Every row gives one point. To make a cloud, some directions were put in groups of two or more. Within a group, all points are equally far from the middle, so they leave a hole (a ring in 2 directions, a hollow ball in 3). The other directions are filled evenly. Then the cloud was stretched, turned, moved and blurred a little. Count the holes, and give their numbers of directions, smallest first.

Cloud (13 x 2)
[[-63   3]
 [-60   0]
 [-71  20]
 [-70  15]
 [-71  24]
 [-13  51]
 [-18 -21]
 [ 32 -12]
 [ 29  32]
 [ 17  40]
 [-32  52]
 [ 25 -17]
 [ 33  28]]
Holes: 1 (2)

Cloud (22 x 3)
[[ -5   1  56]
 [-38 -63 -66]
 [ 51  35  10]
 [ -9 -11 -92]
 [-63 -47 -38]
 [ 37   4 -35]
 [-35   8  20]
 [-11 -28 -98]
 [ -8  39 -14]
 [ 20 -46 -34]
 [ 18 -51 -20]
 [-33  31   0]
 [ 22 -49  -2]
 [-26  14  28]
 [ -3 -11 -86]
 [-23   3  36]
 [ -3  -9  57]
 [ 18  45  48]
 [-59 -36 -21]
 [-32 -43  -7]
 [-57  21 -20]
 [ 13 -31 -66]]
Holes: 1 (2)

Cloud (31 x 4)
[[-66  41  -6  12]
 [-53  30  56   5]
 [-16 -51  59 -48]
 [ 21 -59  41 -11]
 [-10  49  -4 -56]
 [-58 -11 -48  23]
 [ -8  -5  -8  74]
 [ 43  46 -12 -22]
 [ 30  44 -23 -41]
 [ 21 -35 -38  -5]
 [-52 -45 -12 -30]
 [-12 -26  65 -60]
 [-78 -42  18  16]
 [  4 -38 -42  33]
 [-49  -7  52  52]
 [ -9  31   0 -69]
 [-39 -34 -43 -14]
 [-19  -5   8 -75]
 [ 48  -5  43 -25]
 [ 46 -21  39 -25]
 [-66  37  28   5]
 [ -6  10   0  73]
 [-25  36  30 -61]
 [-13  66 -18 -25]
 [  8  45 -17 -55]
 [  4 -69  35  10]
 [ 28  19  63 -10]
 [ 38  -5 -28 -37]
 [-21 -72  50  -9]
 [-43 -63  42  34]
 [-27 -32 -50 -11]]
Holes: 2 (2, 2)
